Every row gives one point. Each copy is the shape, with its points in the same order, turned, moved and blurred by noise. Is it also mirrored, or only turned?

Shape (9 x 3):
[[ -51   14   16]
 [  24  -64   47]
 [  13  -19    7]
 [ -50  -29   22]
 [  14    9 -110]
 [  24  -19   -4]
 [   2   29   26]
 [  31   27   -5]
 [  29   -4  -40]]
Copy 1:
[[ 21  35  38]
 [ -1 -83  35]
 [  3 -31 -10]
 [-13   3  50]
 [-62  37 -96]
 [ -2 -41 -13]
 [ 56   7 -11]
 [ 28   0 -44]
 [-24 -11 -43]]
Copy 1 is: only turned
Copy 2 (9 x 3):
[[ -9 -47 -37]
 [-32  -6  54]
 [ -5   9  10]
 [-30 -49 -12]
 [-21  94 -71]
 [ -6  22  12]
 [ 24 -10 -11]
 [ 31  30 -19]
 [ -9  48 -20]]
Copy 2 is: mirrored

Shape:
[[ -53  -32   -5   21]
 [   7  -44    7   34]
 [ -30   26    5 -121]
 [ -16   -5   -3    2]
 [  -7    9  -16   31]
 [ -10  -25    9   44]
 [ -27  -29   12   19]
 [  -1  -27  -29   10]
 [  -8   14  -18   40]
 [   2  -14   31  -29]]
Copy 1:
[[-53  41 -23 -12]
 [-12  39 -39  38]
 [-88 -90  46  15]
 [-31   4 -14   4]
 [  6  11 -32  -8]
 [ -6  46 -30  15]
 [-34  37 -13  10]
 [-28   5 -53  15]
 [ 12  12 -34 -19]
 [-28  -6  14  45]]
Copy 1 is: only turned
Copy 2:
[[  36  -20   -1  -48]
 [  45  -39    9   14]
 [-109   -2  -41  -34]
 [   8   -7   -8   -3]
 [  37   19    1    4]
 [  50  -19   19   -2]
 [  25  -30   18  -19]
 [  28  -12  -31   10]
 [  35   31    1    3]
 [ -27  -32   12    4]]
Copy 2 is: mirrored
Copy 3 (10 x 4):
[[-10 -47  19  42]
 [ 39 -41 -13  17]
 [-89 -38  36 -89]
 [ -9 -23   6   2]
 [  2   3 -11  22]
 [ 33 -23   4  29]
 [ 12 -40  15  21]
 [ -4 -34 -31  12]
 [  4  12 -10  29]
 [  6 -36  17 -39]]
Copy 3 is: only turned
Copy 4 (10 x 4):
[[ -56   27   38  -12]
 [  -9   34   45   28]
 [  21  -65  -16 -101]
 [ -18    3    9   -6]
 [ -32    7   -6   29]
 [ -22   46   29   20]
 [ -26   34   40   -8]
 [ -19  -10   40   25]
 [ -37   14   -3   33]
 [  26   13   17  -30]]
Copy 4 is: only turned

Shape, 9 rows:
[[-48 -19   9  34]
 [ -6  35 -25   9]
 [ 46  23   3 -55]
 [ 18  10 -51 -44]
 [-57  30  30 -68]
 [ 15 -48  43  31]
 [-19 -70  29   1]
 [-14 -51 -34  11]
 [ 49   5 -25  -5]]
Copy 1, 9 rows:
[[ 26  -3  11 -71]
 [-32   5 -31 -37]
 [-40  12  -9  47]
 [-61  46  -1   0]
 [-50 -54  53 -12]
 [ 70  15   4  -8]
 [ 51  22  50 -26]
 [ 10  57  19 -49]
 [-13  43 -36  11]]
Copy 1 is: only turned
Copy 2 (9 x 4):
[[  1 -14 -19  33]
 [  2   0  51   4]
 [-11  10  50 -78]
 [ 20 -38  60 -46]
 [ 62  46 -12 -44]
 [-64 -10 -34  -4]
 [-27 -33 -57 -18]
 [-10 -66 -11  -5]
 [-33 -31  59 -36]]
Copy 2 is: only turned
Copy 3:
[[-22 -30  47   4]
 [-29 -32 -28  10]
 [ 15  23 -69  -3]
 [-16 -16 -66 -47]
 [-61  58  -6   3]
 [ 52 -13  47  -5]
 [ 21   4  56 -27]
 [ -4 -35  17 -54]
 [ 26 -28 -50 -14]]
Copy 3 is: only turned

Shape:
[[-23  40   4  19  35   1]
 [-40  23 -23   1  -8 -45]
 [ 37 -54  34   4  34  19]
 [-27 -47  -1  34  50 -92]
 [ 32 -39  78 -26   7  22]
 [ -1  48   5 -22  14 -27]
 [ 69 -45  79   3  -7  -4]
 [-22  30 -28  27 -28 -22]
 [ 14  29   5  14  13  10]
 [-52  58  24  31  -7  -4]
 [ 36 -61  67 -41 -16  47]]
Copy 1:
[[-14  15   5 -55  21 -16]
 [-16  -4 -65 -31   4   4]
 [ 40   4  61  24 -14  -6]
 [ 61 -36 -26 -21  47  55]
 [ 24  48  57  53   0  -1]
 [ -3  27 -35 -17  27 -44]
 [ 18  12  61  78  24  -6]
 [-53 -13 -44 -23  -4  -1]
 [-20   7   8 -16   9 -35]
 [-59  31 -11 -52  23  11]
 [ 24  62  56  73 -42  -2]]
Copy 1 is: mirrored
Copy 2:
[[-22   8 -32  36  52  -5]
 [-21 -47   6  29  31 -30]
 [ 22  16 -39 -14 -11  74]
 [-29 -83 -28  62 -26  42]
 [-15  30 -36 -55 -17  62]
 [-39   5  18  15  43  -1]
 [-11  41 -22 -29 -66  59]
 [  2 -20   3  29  13 -52]
 [  3  28 -19  23  23   1]
 [-43   3 -45  17  37 -52]
 [ 17  31 -33 -85 -18  58]]
Copy 2 is: only turned
Copy 3, 11 rows:
[[ 31  35  10 -15 -18  -1]
 [ -2  35 -44   3 -34 -11]
 [ -9 -16  69  57  19   2]
 [-16  85  -3  84 -33 -19]
 [-30 -30  48  43  38  47]
 [ 28  16 -35   3   9  22]
 [-21 -37  53  86   9  65]
 [  5  10 -32   0 -62 -14]
 [ 32  -6  15   1 -18  12]
 [  5  42 -12 -45 -47  39]
 [-55 -56  54  37  48  33]]
Copy 3 is: mirrored
Copy 4:
[[-16 -34  -3  -6   5  49]
 [-37 -24 -10  -5 -39  -5]
 [ -2  50  27 -14  70  14]
 [-82  46 -60  12   8  -3]
 [ -4  19  63  10  89 -11]
 [-27 -54   5 -26  11   4]
 [ 19  29  24  13 101 -34]
 [ 10 -27 -15   4 -43   3]
 [ 13 -23   3 -19  19  26]
 [ -8 -60   4  40 -17  38]
 [ 15  38  96   4  78 -17]]
Copy 4 is: mirrored
